Each row of a before or after table is a point. One or more steps were done to the points. Then noise was added and the rows were shuffled. The steps act on columns, c1 being the first. What was done? A step turns or swaps two columns, mirrors them in a line or flattens them onto one, adds a multiple of one to another, or multiplies or shifts one. Angles are multiples of 10 degrees, from the lower column toward the higher: turns from -170 to 170, lines from 10 to 170 but not 90. Use the fewest steps. Two steps may share a column if one is a turn and the other turns, adds or multiplies; they go together, in the order done. Otherwise the lowest column goes first.

Before (11 x 3):
[[ 35 -18  38]
 [-39  16 -48]
 [-62  27   3]
 [ 76 -13   0]
 [ 12 -60  -3]
 [-28  23   4]
 [-50  42  13]
 [-45  20   0]
 [-42 -83 -13]
 [-33 -53 -39]
 [ 87  16  51]]
After:
[[-46  11  -2]
 [ 86   9  51]
 [ 81  -9  -1]
 [-53  21  10]
 [ 12 -19  -4]
 [-36   9 -49]
 [-26 -17 -39]
 [-42 -31 -14]
 [-27   7   8]
 [-63  13  -2]
 [ 37  -8  39]]
Steps: multiply c2 by 0.4

Before, 10 rows:
[[  5  -4 -63 -24 -13  12]
 [-10  25 -29  30  18  -1]
 [-21 -10   1 -14  17  -4]
 [-10  87 -12  18  20  22]
 [ 10  -6 -10  15  -1  24]
 [-95  -6   1  52 -65  14]
 [  0  33 -49  -4 -23 -31]
 [ -9  -5 -12 -28   8  24]
 [ 10  -1   0 -20   0  20]
 [-10   1 -41 -15   0  -2]]
After:
[[  0  24 -51  -4 -23 -32]
 [-92  -2   4  51 -65  11]
 [ -8  24 -31  34  20   0]
 [-19 -12   1 -14  18  -3]
 [  7  -3 -63 -24 -13  13]
 [ -6  -1 -44 -10  -2  -5]
 [-11  92 -12  19  20  26]
 [ -8   4 -12 -29   5  22]
 [  9   8  -2 -16   3  23]
 [ 10   3 -11  15  -2  22]]
Steps: add 0.3 times c6 to c2

Before, 14 rows:
[[ -9  28  20  25  23  50  64 -25  46   0 -47]
 [ 25  26  -5  19   3 -18  55   2 -22 -41 -33]
 [ 13 -46 -11  35  67  15  -4  46 -18  -9  12]
 [ 23  -9  12 -40 -14  63  10 -31 -17 -25  25]
 [ 39  16 -33 -41 -20  18  13  -3  23   0  -8]
 [-14 -32  16  22 -16  22  63 -17   6 -23  -6]
 [ 27 -49  -2  33 -12  31  26 -25 -14  28 -11]
 [ 40 -13   8 -43  -9  51 -17   6  -6  35 -31]
 [  5  26  19 -19  35  23   4 -31   1   8  26]
 [ -4 -30   6  18  -2  12   2 -18   0 -43 -42]
 [ 20   5  34   5   9  41  18  14 -10 -43  18]
 [  3 -41  10  31   8   3 -27  39  40 -17  10]
 [-25   7 -28  43  35   1  -2  22 -28  13  -7]
 [-30 -35  -8 -12 -26 -22  43 -24  29  29 -11]]
After (14 x 11):
[[ 27 -46  -3  31   6  30  26 -26   3  30 -12]
 [ 39  16 -31 -41  -9  19  14  -3 -31  -1  -7]
 [-29 -35  -8 -12 -10 -24  43 -26 -38  28 -11]
 [-13 -31  15  23   1  22  65 -16 -14 -23  -7]
 [ 26  24  -5  19 -22 -20  54   2  17 -40 -31]
 [ 22  -9  13 -42  46  62  10 -31   4 -26  25]
 [ -5 -31   6  17 -42  10   3 -19  -1 -43 -42]
 [ 38 -14   8 -42 -23  50 -20   5  -2  35 -31]
 [ 11 -46 -10  34 -31  14  -5  44  55 -10  14]
 [  5 -39  11  32 -22   1 -25  38 -26 -14   9]
 [  6  28  20 -20  -1  23   6 -32  22   8  26]
 [-10  29  20  23 -93  52  62 -23 -21   1 -48]
 [ 21   5  37   5  16  41  15  14  14 -42  17]
 [-26   6 -30  44 -16   0  -3  20  45  11  -8]]
Steps: turn c5 and c9 by 140 degrees; add 1 times c11 to c5

Before (10 x 14):
[[ -2 -17 -17 -17 -12  11 -15  37 -19 -28 -44 -62  36  55]
 [-16 -33  34 -33 -21  -7  16  57  42 -31 -29 -37  -4  22]
 [  9 -36   0  20  -6   9 -24  71  50 -24 -51 -20  68  21]
 [  6  -4 -55   7  -9 -36  -6  31  11 -44 -67  21 -45  57]
 [ 40  -3  27 -51 -36  29 -10  32  40  -4 -71 -21  39  14]
 [-65  21 -45 -60 -20 -37  56 -36  -8  39  16  63  -1 -18]
 [ 18   0   7 -28  10  22 -48  27  51 -12   4 -37  18  23]
 [-31 -26 -21 -69 -21 -38  -8 -13 -44 -19  17  74   1 -14]
 [-41  37 -16 -36 -68 -32  39  10 -35  29  41  95 -20  28]
 [-32 -28 -52 -68 -39 -13  32  26 -18  68  18  73 -34  16]]
After:
[[-37 -56  32 -36 -23  -3  24  60  41 -33  34 -16  -1  22]
 [-61 -40 -11 -15 -12  15 -17  38 -23 -31  45  -2  35  54]
 [ 73 -41 -16 -69 -21 -39  -7 -12 -48 -18 -19 -32   1 -12]
 [ 71 -50 -56 -67 -41 -13  40  22 -19  68 -18 -32 -34  16]
 [-21 -58  -4  22  -4  10 -30  71  45 -21  49  11  69  22]
 [-24 -21  27 -52 -35  28 -13  31  38  -2  72  39  41  17]
 [-37 -19   7 -27   7  19 -62  26  52 -15  -3  15  19  23]
 [ 62   3 -44 -57 -18 -33  73 -34  -9  40 -13 -65  -1 -18]
 [ 25 -27 -52   8  -2 -37 -11  35   8 -43  65   6 -43  54]
 [ 93  17 -19 -37 -69 -30  52  12 -32  28 -43 -44 -17  26]]
Steps: swap c1 and c12; shift c2 by -20; multiply c7 by 1.3; multiply c11 by -1

Before, 11 rows:
[[-72 -16 -84 -28 -48   4 -16 -15  44 -12  12 -24   2  15 -17   8 -51 -31
   26  16]
 [ 23 -22 -29 -36  49  15 -23  -2  43  -9  15 -53  -4  12  21 -12  76  61
  -61  33]
 [ 12 -43 -22  21  27 -35 -13 -33  21  15  18 -44   3 -18  39  19  63   7
  -10   0]
 [  7 -48 -24 -19  35  21   6 -11 -18   1   8  -3  38   8  19  16  85  44
  -28  -1]
 [-51  15 -83 -14  -5 -10  -1 -26  -5   8 -13   4 -32 -24  -1  30 -64 -26
  -49  16]
 [ 35 -74   3  61  27  -8  28  36 -18  16  -1 -10   2 -43 -16 -24 -33 -62
   16 -29]
 [-51  24 -85  13  -5  32 -57 -18  21   5  16  12 -28 -24 -32  35 -21 -58
   11  41]
 [-15 -71  34  69 -31 -44  24  23 -38  27  31   4 -28 -26 -22 -41  -8 -33
   16   9]
 [-15 -40 -10 -18  55  15  29 -12 -11 -36  33 -33  -9  -5  51  -3  36  31
    9  21]
 [ -4 -36   4   5  31 -15  33  -9  50   4 -17 -20   8 -11  17   2  45  95
   11  28]
 [-10   1  -4 -40  69 -35   0  -2  13 -28  -8 -32  38   8  25 -16  84  44
  -10  19]]
After, 11 rows:
[[ 20 -52 -23 -21  30   8   6 -12 -16   9  10  -6  24  30  21  17  86  44
  -29  -3]
 [ 35  24 -87  26 -38  15 -56 -18  22  19  16  13  -2 -27 -31  36 -24 -61
   10  41]
 [ 23 -34   3  15  21  -4  30 -10  51  -5 -16 -21   5   6  21   2  46  96
   13  30]
 [ 27 -19 -82 -29 -85  -5 -20 -14  46  -6  13 -21  13  -2 -18   8 -53 -35
   24  15]
 [ 55   3  -7 -35  47 -31   0   0  10 -33  -8 -32  38  27  25 -17  82  45
   -8  19]
 [ -9 -71  35  67 -35  -2  24  21 -39  -8  30   2 -42 -15 -24 -42  -6 -34
   16  11]
 [ 36  15 -85  14 -37  -1  -1 -27  -5   1 -14   7  12 -39   1  29 -65 -27
  -49  14]
 [  9 -42 -21  28  26  -6 -11 -31  23  -7  19 -43  -5   4  38  21  63   8
   -9  -3]
 [ 14 -24 -28 -31  53   2 -23  -1  44   1  17 -50  18 -11  22 -12  78  62
  -60  34]
 [ 47 -38 -11  -8  31 -11  28 -12 -11 -12  38 -32  13 -12  50  -2  36  34
   10  24]
 [-11 -74   4  72  44   4  29  36 -17   5  -2  -9 -17   6 -16 -25 -32 -62
   12 -29]]
Steps: mirror c1 and c5 in the line at 70 degrees; turn c4 and c14 by 50 degrees; turn c13 and c14 by 70 degrees; flatten c6 and c10 onto the line at 50 degrees
